Rows are points. A path goes straight from each point to the next, and from the last back to the first. The post is the endless flat space through its rows: a point in 2 columns, a line in 3, a plane in 4, and so on, so that a path can go around it. Count how often the path circles the post. Going back the other way cancels.

Post (1 x 2):
[[-24  41]]
Path (27 x 2):
[[ 17  70]
 [ -1  18]
 [-44   8]
 [-82  51]
 [-14  91]
 [ 23  58]
 [-10  18]
 [-51  -8]
 [-42  51]
 [-30  83]
 [ -4  42]
 [  1   1]
 [-67   7]
 [-81  48]
 [-29  76]
 [ -2  51]
 [ -5  -4]
 [-21  21]
 [ 27  31]
 [ 12  88]
 [-41  54]
 [-41  28]
 [-19  -5]
 [-11  20]
 [-41  20]
 [-53  47]
 [-28  59]]
Times around: 3

Post (3 x 4):
[[ 14 -21 -43  17]
 [  4  31  33 -16]
 [  3  13 -13  23]]
Path (28 x 4):
[[-29 -34 -30  29]
 [-17  -6 -95  32]
 [ 15  37 -13  21]
 [  5  39  -8  50]
 [  1  46  -6  66]
 [ 25  16 -23  -8]
 [-14  70 -22  32]
 [  4  63  18  29]
 [ 21  16   5  26]
 [ -3 -24  -5  26]
 [-37 -25 -16 -16]
 [ 14 -34 -67  -3]
 [ 16  53  -3  13]
 [ 26  47   3   1]
 [ 45   7 -18  52]
 [ 24 -61 -15 -26]
 [-30 -28 -40  -2]
 [ 13   3 -21 -74]
 [ 33  27 -36  32]
 [ 52 -28 -22  15]
 [-15  25  14  40]
 [-25 -36  -2   5]
 [-11  27  17  57]
 [ -9 -29 -30  -5]
 [ -5 -36 -81  10]
 [ 42  -3 -48 -15]
 [ 47 -38 -31 -18]
 [ 15  10  34  31]]
Times around: 4

Post (7 x 8):
[[  7  52   9  41  85   5  44  35]
 [  8  -5   2  30 -56  18   1 -30]
 [ 51 -29  17  -3   8 -51  15 -30]
 [ -1 -40  18  17 -39 -19  33  26]
 [-25  11  41 -13  19  20  50  34]
 [ 48  -8 -34 -13 -25 -50  28 -48]
 [-30  18 -30  12  32  20 -12  19]]
Path (29 x 8):
[[-21   7 -28 -36  -3 -65  51 -15]
 [-16 -48   8  15   0  -3 -26 -20]
 [ 46   6 -22  63  -6  44  29 -38]
 [ 49 -18  12 -41  -5 -49  40   0]
 [ 24  54  -4  39 -24   7  54   1]
 [ 11  31   5  12  -6 -64  21 -31]
 [-42 -26  -4 -42 -37  -8  60  11]
 [-23 -21  -5  30 -40  50  34  12]
 [ 14 -55  -4 -15  38  -5 -10  32]
 [ 31 -15  11  23  41 -19  52 -30]
 [ -4 -16  -2  83 -12 -25  49  28]
 [ 50   8 -32  95  46  21  40 -20]
 [ -5  11 -45 -37  17  -3  46  31]
 [ 15  -2  14 -25  -8  60  25 -22]
 [ -8   1  53  53  43  34  61  34]
 [ 19   7 -10  55  18  44   1  14]
 [ 19   4  70  49  69  52  45  -3]
 [ -1 -21  13 -34  45 -41  49 -34]
 [-33  -8 -14  15  27   9  34 -20]
 [  4 -39 -35  21  42   7   8   6]
 [-43 -18   2 -28  45   3  38 -27]
 [-26  -4  13   5 -31 -47  49   3]
 [ 11   6 -36  17  25 -31  53 -14]
 [ -5 -37  31  16  16  46   6  10]
 [-11 -16  34 -27  39  28 -19  54]
 [  3  40  28  59  32   7 -35  55]
 [ 14 -56   3  41 -40 -57 -17   1]
 [ -4  24   4  33  21 -50 -11  17]
 [-17   9 -70 -43  43 -75  -1  41]]
Times around: 2

Post (10 x 11):
[[-34   4  68  10  15  30  -4  37  63  15   2]
 [-29   2  21  13 -28  31  22   8 -30 -63  39]
 [ 26  -9  54   5   1 -30 -26 -44  16  -4 -16]
 [-11 -37   6  32   3 -30  -9  15  60 -32  -8]
 [ 60  18 -32   1  50  34 -30 -37 -13  61   2]
 [-41  10  33 -21  40   0 -22  -8  42  33  11]
 [  5 -19  39 -13   2 -62 -34 -52 -32  86 -58]
 [  3   3  -9  14 -13  59  37 -47  33 -28  16]
 [  6 -15   4 -10  69  28  -5  -5 -38 -24  -8]
 [ 25 -30  16  14   3  20   4 -21  28  18  48]]
Path (17 x 11):
[[-31  59  63  -8  52  95 -16  15  35 -14  60]
 [-51 -19   0  -9  20   0 -31  21   3 -45   0]
 [-61 -72  18 -27  -7 -39   5  34  18 -13  19]
 [-20 -12  -2  13   9   4 -58 -18 -11  26 -18]
 [-10  12  46 -11  38  59   9 -66  22  64 -37]
 [-21 -18  44  16  20 -35  -4 -26  93  24 -33]
 [  5  -7  -2 -12  48  10  20  -3  42   3  45]
 [-47  37  17  -5  39  21  14 -44  20  -1  15]
 [ 39 -33  17  39  15  27  24  36  -3  -4  -1]
 [ -5  44  64  10  52  35  -3 -32  22  38   9]
 [-61  29  40   7   8   0 -31   8  18 -31 -19]
 [ 42  -9  14  -4   0  11 -36 -25  -5  73 -17]
 [ 23   4   3   2   1   7 -40 -13  61  67  59]
 [  9 -49  44  -5  30 -58 -42 -39  -6  41 -50]
 [ 40  21   7 -21  -1 -12 -79 -19  44  -8  12]
 [  8   0  12 -24  68   7  -7  -7  58 -35  -9]
 [ 43 -11   3  38  -6 -14   0 -25 -37  29 -38]]
Times around: 1

Post (11 x 12):
[[ -1  55  32   0  -7  -9  36 -20  29 -54 -27  33]
 [ 17 -30  -3 -17  -8  35 -16 -30  12   0   2 -22]
 [  2 -42 -28   0 -36 -13  -8  -9  30  12  -6 -41]
 [ 12  -8 -16 -19  17 -12 -20 -24   6  -2 -42 -24]
 [  9 -17 -47  -2   7 -22  20 -48  29  41   6 -17]
 [ -7 -23 -31  27  32   1  44   8  20   4 -12 -20]
 [ -6 -28   0  18  28  -5   6 -29  33  39 -23  -1]
 [  1 -18  14 -33 -49   6  -1  37 -69 -17 -22  47]
 [ 46   4  35 -11 -52  -2 -16  25 -77 -22 -15  -9]
 [-30  60   6  17  21 -36  12 -38  16 -45  21  44]
 [ 11  13  45 -51 -21  -2  -4  63 -45 -11  12   7]]
Path (31 x 12):
[[-11 -16 -32 -11 -71 -36 -13 -26  30  21   8  38]
 [ 49 -13  11  27   8 -21  22  16  14   0 -23 -15]
 [ 37  18  54 -29 -20  -6  17 -30 -11  20 -29  34]
 [ 10  -1   8  33 -23 -23 -16 -65 -47  18  10  22]
 [ 11 -14 -33  61  22   6  59   4   6  20   3 -68]
 [-27   3  -9 -17   1  19  19 -18  37   2  15  37]
 [ 38 -41 -20  -6  15  54  -4 -45  18  -7 -53  -2]
 [ 14  -5  18  35 -27   7  46  21 -48 -47 -24  64]
 [ 19 -25 -35 -35  10  27 -32  21 -22 -22 -31  23]
 [-15  -4 -11   6  84  -9   9  12 -34  57  19  17]
 [-46  11  -9 -14  23   0  18  -6  32 -19  -5 -42]
 [-16 -12  17 -67 -60 -21  -7   2  46 -31  11 -24]
 [ 11 -23  49 -13 -15   3  12   8   1  12 -11  51]
 [ 10 -30 -19  10 -16 -17 -21 -21 -24  17 -24  60]
 [ 40 -36  24   8 -91  54 -63 -36  -8  14  52  -8]
 [  4 -18 -17   1  29 -13 -21  28 -27   6  -4  47]
 [ 21  10  35  11  90 -15  44  -1  66  16 -17 -11]
 [-31 -33   2 -19  83  14 -29 -25 -44 -21 -23   8]
 [-54   7 -19  14 -11   3  41   7  31 -35 -16 -31]
 [ 28   1 -34   8 -41   8  19 -10  15 -16 -11 -58]
 [ 37  57  -9   2 -93 -37  22 -19  28  -7  18 -92]
 [ 17  -9 -16  -8  29  29  57  -3  10 -19 -19 -95]
 [-23  -2  45  11  -8   5  31  -2  35 -38 -15   4]
 [ -3  -7   8  32  42   3   6  34 -28 -20 -27 -46]
 [ -3  23  18  -8  12 -15  -6   0  12  26 -33 -52]
 [-24 -39 -23 -23  -2   5   8  12 -10 -14 -29  10]
 [ 32  17  29  -3  34 -17  -5  16 -35 -10   1 -25]
 [-25 -42 -28  -2  45  -4  45  24  40  36  -7  77]
 [ 28   8  16  29  28  -4  18  11 -34   7 -29   8]
 [-39  -7   3   0  -2 -12 -41  28   7  14  -8 -17]
 [-23  -9 -44  19 -23  -5   0  -2 -13  14  -7   2]]
Times around: 0

Post (17 x 18):
[[-26  39  33 -21  67  26 -12  35  -3 -12 -24   0 -31  22  36   1  11 -52]
 [ 20 -16  22 -25 -22 -10  36 -36  59  16   9  10 -28  16 -29  19 -21  11]
 [ 18  -7  23 -26  49 -21  -5  -5   9 -26  25  15 -11  12 -32 -66   8 -25]
 [ 55 -44   0 -27  -2  12  28 -52 -19  35  -6   2 -18  18  42 -15  32 -11]
 [ -4 -10  -4 -22   4 -11  -1  31  16 -17  66  54  13  -3  41  48   0   1]
 [-27 -35  -6 -46   1  -8 -22  43  -8   5   6 -28  19  -2   9  15  39   9]
 [  5   5  28 -13 -22  14  45  19   1 -62  35  12  17 -14 -20  32 -10  11]
 [-68 -55 -57  36 -15 -16 -18 -19 -16  10  16   5  63  20   9   8  42  81]
 [-28  48  35 -45 -26  -9  19   0   3 -13  47  -4   4  -6 -11   0  -6 -41]
 [  0   4 -35   2  28 -37 -43  12 -33   9  36  -4  29 -22 -49   9 -25 -11]
 [-12   3  -7  17 -28   5  -5  34 -12   1   9   7 -30  26 -21  -8  -9   3]
 [-71 -10 -70 -31  -4 -34  39  32 -13 -18 -38 -34  -7   1   4 -10  -6 -32]
 [-22  12 -46  26 -64  22 -35   6   8 -26 -30  30 -29 -37  44  26   6  -9]
 [-42  44  13  31  41  25 -29  43  47 -54  88   4   3 -11 -40  31  72 -15]
 [ 10 -45   4   1  -8  38 -23  -3  17   3  58 -28  33  10 -22  13  -7  -6]
 [ 24  22  -3 -15 -24  68  42  -6  28   7  -7  19 -28  -6 -35 -24 -11 -33]
 [  7   7  -5  67 -11  14   2  66   1  15  23  -1  31 -38  -6 -18 -32   6]]
Path (22 x 18):
[[-41 -44  63 -24  44  51 -56  59 -29 -50  23 -35   5  13  -4 -21  60   1]
 [-53 -52  40 -64 -48 -13  -1  -1  26 -70  -7  -4 -18  50 -25  49   6  15]
 [-16  -1  -9  -1  -9  -4 -23  11   1   6 -27  29  42  -1 -32 -23 -46  -7]
 [ 12 -18 -72   3  23 -30   9  74 -32  19 -48  33  -9 -81  21 -23 -13 -33]
 [-12  -6  18 -82 -21  -2  35  -6 -80   3   7  10 -37  55  25  45  24   6]
 [ 27  17  -1  -6  73   8 -16  47  11 -61  84  18  11  -4  12  21   1 -12]
 [ 37 -15  12 -27   8  -3  39 -20  21 -16  74   8  32  10   4  29  24 -11]
 [ 13  18 -16  17   5   9  -1  -2  -5 -10  46  32  48  -8 -55 -29  38 -36]
 [-33  28  37  -6  24  -6 -20  42 -48 -55  26   1   3   7 -39 -21 -34 -37]
 [ 11   8   0 -16  19  14  -5 -13 -49   0  -6 -39   6 -12 -37   8 -36 -55]
 [  0   6 -10   6 -13 -29 -20  32 -11  18 -26  31 -13  -5 -24 -24 -45 -20]
 [ 66   8 -68  31 -22  23   8 -14  61 -16  69  49   2  -8 -17  51   7  -7]
 [-11  12 -28 -32 -66 -40   9  13  65 -20 -15  15 -66   6  -6  57 -36   5]
 [-51  27  48 -42  50   0  53  10  24 -19   4 -72  52  35 -28  41  44 -26]
 [-46   2  34 -41  28  16  31 -14  20 -10   5 -27  57   3  -1  38 -31 -50]
 [  8 -14  24  18  -6  26  28  37 -13  -3   7 -19 -60  11  23   6  34 -19]
 [ 75   1   7  51 -61   8   6 -42   8  25  56  13 -26 -26 -32 -46   8  12]
 [-35  29  -7 -39  32 -20  -8 -10 -22 -17  35  11   9 -15 -35  16  36  -9]
 [ -8 -26  16  31 -18 -17 -17  95   5  -4   2  17  -6 -12  48  19  60  -9]
 [-65 -17 -51 -41 -37 -11 -20 -24 -24  -1 -15  39  58  12  43  27   0   0]
 [-51 -53  -9  -4 -22  19 -52  67 -85 -42 -25 -17  -1  33   8   2  45  34]
 [  4  30   2 -16  29 -24  18  20  36  -7  31  21 -28 -46 -62 -20 -13  -9]]
Times around: 1

Post (17 x 18):
[[-42  14 -25 -11   6  24  36   9  26  16  58  31  -3  -5  18  -3  -1 -13]
 [ -6  -2  11   3   9  15 -30  16  23  28   5  28  -4   2   1  16 -34  -3]
 [-27  -5 -31 -10   5  35  -9   3  24  35  -5 -15  19   1  22  -7 -11  33]
 [-22  17 -26  26  15 -29   4  -3 -11  37   2 -10  15 -19   5 -23  41  11]
 [-55  14 -51   5 -49  31   8  38  23  -7  30  11  80   9 -12 -20  28   6]
 [ 14   3  25  16  35   4   2 -16  -2   4 -14 -20  15  33  24  33 -21 -25]
 [-36  30  25  -4   1   5  14  20 -23  12 -20  41  -6   0  31  28   4  36]
 [  9 -46  41  -3  34 -67  24 -41   3 -43 -13  -1 -14  17 -22  16  14   1]
 [-12  14 -49  25  30  55  34  -8   0 -27  90  28 -25 -87 -34  51  -6 -20]
 [  2   9   9  51  -3  30   8  28  33   7  47 -16 -23  23 -13  40 -10  28]
 [-19 -24  14  21  38 -19 -20  23 -10  11 -23 -17 -17   7  18  52  32 -15]
 [ -8  -8  17  21 -32   8  23  22 -21   0 -23  30 -29   4  12 -14  25  -3]
 [  4  46 -23   2   3 -25   3  37  -1  12 -18  35  -5   1  79  26  38  20]
 [-11  21   3  13 -23  19 -26  19   2  28  26 -10 -40   5  10  16  53   6]
 [  2  -2 -24 -15 -17 -39  33 -23 -46  24   9 -27   7  -2 -24  26 -19 -48]
 [-21 -10  -9  30  19   3   3 -13 -24 -25  11  26 -28  50 -10   6 -30  -7]
 [  7  11  -4  17  34  -6  36 -10  16 -25 -16  18 -21  31 -35  28   9  -3]]
Path (26 x 18):
[[  2  -3  39  20  93  35 -41 -63  24 -43  10  -6  -5  -4 -41  46 -44  12]
 [-30 -55 -55 -32   7 -70  -9 -31  -2  44 -23 -22  -8 -26 -14 -42  73 -33]
 [-20  28   1   9 -30  10 -31  65  47  17  41  67  34  20  -1  11  59 -20]
 [ 19  11 -42  64  18  42 -14  78   1  26 -58  35 -12 -32 -22  27  27 -54]
 [ 38   2 -35  -1 -20  -1   1 -35  14 -32  60  -2   7 -32 -42 -16  -3 -41]
 [-21 -21 -34  47 -11  69  49   6  27 -32   1 -67   6  24  44  37   5 -16]
 [-13  -8 -27 -13 -41  40  20 -21   7 -26  24  -8 -26  19 -40  29  17 -17]
 [-12  18 -30  33 -14  43 -37  69  16  15 -64   0   0  33  33  35  -5  20]
 [-24 -21 -31  -8 -54  56 -13  21  24  22  73 -23 -58  -9 -39 -30 -11   9]
 [-28 -14 -33 -12  17  90 -10  31  52  31  26  -6  46  52  36 -16  -9 -18]
 [-23   2  79 -18  94 -41  25 -23 -15  34 -42  -5 -37  23  63  32 -51  38]
 [ 12  33 -58  53   2 -32  58 -19   3 -54  34  21 -16 -35 -36 -10  13 -51]
 [-17  32 -24 -18 -54 -20  44  -9  13  11   7  52  11   8  19 -17  41 -28]
 [-34  19  17  45  12 -20 -24  20 -29  -2  22  20  68  45  42  18   1  10]
 [-46 -19  19 -36  35 -39  -5  43 -33  64 -25  57 -20  43  76  15 -44 -43]
 [ -7   8  -6  42 -21 -16  27  54  15 -16  27  -5 -32   0 -29 -12  39 -14]
 [-65   3  67  21  16 -28   5 -14 -17   3  14  -6  18  25 -14  38 -20  10]
 [-18  -5   5  27  20 -23  14  16  -1 -26  49  63  10   7  65  31 -43  30]
 [ -2  29 -37 -27  36 -38  12 -51 -38  76 -31   1  20  -8   7 -43  44   1]
 [-26 -42  -7 -14  17 -12 -18   0   3 -17   9   0 -24   7 -30  24   6 -19]
 [-30  26 -22  19 -26 -14 -28  20   1 -26  -5  44  26  13  19 -30  -2  22]
 [  9  41 -31  50  -5 -29  17 -46 -31 -56  75 -39  24  -2 -95  41 -16  17]
 [-23  -8 -55  54 -43   6  13  49  49  -3  69 -11   7 -15 -60  13  27  -2]
 [ 10  20  52  50  72  13 -14  13  18   1 -55  75 -28  79  60  35 -30  29]
 [-10 -22  14 -24  24  -5  19  22  47  16  -3   2  21  -8  -5  18  48 -31]
 [-11  48 -30   8  29  18  24  51  12  17  36 -21 -10 -40 -12  86  14  39]]
Times around: 4

Post (17 x 18):
[[-41 -27   9  -3 -17  17  39  47  -1 -27 -44  43 -23   3  29 -46  14  23]
 [ 28 -14  35  45 -29  13  12  -2 -26  76   5  21   4  11  32  -9 -25  -5]
 [-24  -2  -3   4 -36 -44 -23  -8 -39  -9  -1  13   3   6  25 -19 -30  -1]
 [-24   4  24  14 -42  37 -14 -30  13 -28 -46  28  11 -17  21   0 -11   7]
 [ 18   9  38  -3  -4   8 -21 -24 -52 -19  -8   3   5 -19   5  22  19 -10]
 [  3  32  -5 -17 -25 -24  38   7  34  46   9  -1   5  22   9 -28  36  11]
 [ 33  15 -15   6  17  31  -6   6 -10  32  16  19  -1  18 -65 -18 -14 -14]
 [-26  19 -21  10 -30 -21   3 -13   2   7 -36  26  -2 -14  29  31  16  28]
 [ 28  14 -19  12 -22 -14  -4 -31 -17  41   2  52 -22 -31  32   8   8  19]
 [  3  15  31  -6  29  16  -5 -30  15   1  30   6 -12  29 -11  34  10 -30]
 [-31 -20 -38 -10  33 -17   0  -3 -14  36 -45  30  -8  -8   8  16  18 -11]
 [-23  13  -1  12 -32  31 -14  -1  29 -34  -4 -31 -39   5  13 -19  -3  -2]
 [-22  17  29  -2   0 -23  -5   0 -29  22  36 -14 -27 -17 -16 -46 -10  20]
 [-18 -30  51 -42   2 -17 -43 -19  12  -5  20 -12  16  -6   7  76  23  -2]
 [ -1 -61  35  22   2 -41 -27 -29 -21   0 -14 -28 -46 -11  -1  19  43   4]
 [-14  -6  30 -20  37   2   1  52  17   0 -17  27   6  24  22 -14  29  31]
 [  3 -23  27   7  -3 -20  24 -41   7  25  11 -32   1  14  37  30  -6  17]]
Path (30 x 18):
[[-17  23  35 -41  72 -37   9  15   6   5  45 -27  -7  15  -9  11   6  29]
 [-59  38 -26 -29  -7 -15  18 -13   5 -93 -41   4  11  -5  54  -8  19  17]
 [ -6 -25  33 -18 -13  51  29  11  -9  26  19  23 -14 -43  29  -2 -13  -2]
 [ -6 -51  89  44   5 -23   9 -11  -1  27  -4  46 -19 -21  20  -5   2   6]
 [-15  -6  11  10  20  -5  64  -5  66  55  39  34  -8  30  13   3  21  35]
 [ 36 -32   7  33 -33  11 -59  -5  -9  44 -11  95   2  -1  54 -30  19 -10]
 [-15 -12  -3  24 -66   8 -12  21  50  18 -22  47 -41   2   0 -43  11  79]
 [ 19  60  62 -50   1  -3  27  23 -35  72  -1 -52  25 -36   2   4  15  18]
 [-17  -3  37  -2  58 -10   4   3   8   2  19 -11 -59 -39  32  27  15  31]
 [-18  -8 -12  46   0 -36 -31 -28   3  -7 -33  24 -39 -17 -16 -34  24  24]
 [-21 -29 -10  47 -51 -10 -29  -2 -32 -12 -36  27 -32 -22  64  -7  19  12]
 [-29  -8 -12  41 -76  12  41  51   5  10 -50  60 -32  54  51 -78  16  -5]
 [ 46 -22  37   1 -30 -14  14  -7  19   6 -17  12  12  67 -21  -5   2 -14]
 [-42 -15  88  -2  12  -2   3 -24  12 -17 -71 -23  27  22   3 -12  -8  64]
 [-18  47  -2  -4   2  22  23 -25  10  26  -3  47  -1   6  17  -2  31  45]
 [-28  19  41 -29  29   5 -15 -41   8 -11   0   1 -15  10  37  16 -18  39]
 [-61   2 -14 -10  35 -21 -16 -15  53  18  36 -27 -40  48 -11  12 -56 -28]
 [  3  63  14  -3 -10  12 -13 -23 -32  18 -21  32  32 -20   8  35 -18  -7]
 [ 38 -21  33  -4 -25 -32  10 -37 -76  57 -17  31 -25 -18   9  -2  40  23]
 [ -5   9 -10 -33 -22  24 -22  -4 -17  10  -1  23   8  -1  30  14  18  16]
 [-30  17 -14 -25 -13 -28  10  -7 -53 -16 -32  20  -1  38   0 -49  15 -29]
 [ 11   7 -52 -36   3   7 -19  52  37   2  27  20 -53  21  -4 -12 -38  23]
 [-22  -1  36 -27  16  29  34 -17  10 -14   0  51 -28 -25  -8  31  27 -22]
 [ -7  65  18  27 -33  15 -24  -6  16  16  19  -1 -23 -40  13 -33  -1  12]
 [ -5 -29  -1 -19  27 -19  13   1  20 -19 -17  16  -7   1  80  23  61  45]
 [ -2 -51 -24   6 -13  17  10  25  12 -10 -41  37  -1   8  11  32  32  41]
 [  2 -38  38  41  -4   2   3 -13 -22   6   9  -5 -26   0  65  58  28   0]
 [-16 -18 -68   8  42  25 -48 -21 -23  44  25  10 -43 -24   7  28 -46   8]
 [ 37  26   7 -19  12 -22 -18 -37  15  70  30  29  -9  26 -54 -38  10  -1]
 [ 45   4  50   8 -18 -21  11 -37  -8  41  -8 -25  -3 -17 -31 -12  14  39]]
Times around: 3

Post (17 x 18):
[[-16   1 -19  -8   9  10  -7  -3   5  10  23  14   3  15   9  10   9   5]
 [ 44  -1  29  -7 -23  -4  21  17 -55  42  55  32  20 -25 -35 -40  31 -12]
 [-25  -8  23 -27 -30  43  -4 -19  24 -32  16 -22  -1 -22   1  10 -15   4]
 [-11  -4   8 -23 -20  20  -1 -33   3  -4 -24 -21 -22 -14   3  16  -7  -5]
 [-35 -14 -19  14   2 -13  -2   7 -10  20 -16 -15   8   5 -19  12 -11   3]
 [  4 -34 -12  24   6 -22 -16   1  10   7 -44  15   9 -11  -8   3  -4 -11]
 [-26  -2 -13  14   0  22  12   1   2  -2  -5 -16 -11   2  10 -11   4 -10]
 [ -2 -16 -12  12  -2   7   5  -9   9  43   3  10  13  -6   7  10  -2  -5]
 [-18   1 -16 -11  -4  -3  17   5   9  14  13  24   5 -18   2  11  10  -6]
 [-31 -31 -27  34  16 -25 -42   2  -5  40 -22  15  11 -10  17 -39 -22 -36]
 [ -5 -15 -32 -11  -9  11  -6  -4  13  10   4   7   3  -7 -13  -7  -1 -10]
 [-12  -6 -35  19 -30   5  -5   7   0  -3 -23  24  -8  -6  23   7  -3  -1]
 [-15  12 -36  26   1 -17 -11  -8  19  -2  -3  -8 -12   6   5  12 -12  -1]
 [-17 -17 -26  -1 -15 -19   5 -13 -15 -11  -2 -15 -12 -12   3 -24  16  29]
 [ -6  -9 -19   2  20  21  17 -17  -2   9 -15  15  -8 -17   3  20 -22   8]
 [  3  15 -12  12  -8 -18 -12  23   2  24 -20   4  15   0   0 -24   1   8]
 [  9 -33 -19 -24  -2 -18   6   8  17  16   5  12   7   5   8   1 -24 -17]]
Path (29 x 18):
[[ 21 -21  -9   0   6  38  38  -5  20  11   8 -24 -26  23   8 -12  -5 -12]
 [  3  21 -18   8  -8  25  28  11 -17  51 -13  19  -6  25  -6 -10   3  10]
 [ -8  17 -66   1 -19 -18  -9  33  17  29 -23  15  17  23   6 -18   1   5]
 [ 11  11  -6 -12  18  34  27  16  22  -9   0 -16   7  10  -4  11 -16  -2]
 [ -2 -22 -18  19  -8 -21   2 -14   3  18  37   1 -13 -22  -1   8  13 -42]
 [-31 -28 -36  19  61 -25  18  12   4  31  -4   9 -20  10  56  -2 -20   4]
 [-16 -58   4   3  17 -23   2 -21   8  24  16 -16  13 -21  -6 -48   3   6]
 [-43 -14  -6  30  43 -19 -22  -8   2  14 -29  17  11  20   1   8  -4   1]
 [-25  19  -3  18 -10  18   2  -5  12  20   1  -7  21   9  24  12  -7  22]
 [  3   7 -12  35 -44  -4  -5   1  10  -8 -19   9  15 -50   0  10  -8  -5]
 [ 24  15 -39  41  10 -16 -28   0 -16  15 -21  11 -15 -26 -15  10 -25 -19]
 [ -1 -49  39 -28 -12  19  29 -18 -16  17  30 -26 -20 -11   2  -6 -15 -31]
 [-10   4  -8  39 -31   5 -32 -12  -3  14  -6  18   7 -20  -8   0 -17   2]
 [ 28 -19   7  -7 -30  -1   2  -2  15   2  -9  33  21   4 -13  -8   5  -6]
 [  6  26   2  14 -37 -23  11  32  -6  12   0   1  24   7   9 -15   4 -18]
 [ 26  34 -50 -31   8  -7  43  25 -31  95  48  16   5  -9  -4 -65   5 -38]
 [  3 -10 -10  25   2 -14 -14  15  -9   1 -20 -18 -14  -7   6   7 -19 -20]
 [-38 -29 -60  12 -19 -19   5  20   9   4  10  -7  -8 -12  -7 -12 -14   0]
 [-48 -32 -42 -10  27  38  45  17 -14  33   3  14   8  12 -18  -3   3  19]
 [ -7 -26 -24 -30  -1  35  25   0 -31  33   4  16   0  41   4  11 -21  15]
 [ 16 -13 -30  11  -2  10 -14 -32   1  -3   4  -6 -13   6  10 -24  -9 -33]
 [ 11   0 -41   7  36  13   6  -1  14  20  21  39  17 -28  30 -16  -8   9]
 [  2  -6 -19  26  -4   4 -17  -9 -14  24 -29  -7   5 -26  -1  -8  -6  34]
 [-11   4  -6  18   4   0  -7 -10   4  32  32  41   3 -26  26 -10  13  -7]
 [  2  13  -3  -1  -1 -12  23 -18  21  36 -35 -36 -24  21   7 -19 -16  13]
 [-14  -3  32  35 -40  16  -6 -18   8 -17 -47 -53   6 -11  -2 -22   2  26]
 [-16  21 -26   7 -13 -14 -24 -30  -5   3  11  -7   8 -12   5  -3   6   0]
 [ 32  -4  -9   4  -3   0 -22   5   4  10  21  12   7   6  -6  22 -16 -36]
 [ 15 -62 -12  24 -15  -9  -9  -1  -6  29  17   8  17 -23 -29  10   3 -17]]
Times around: 5
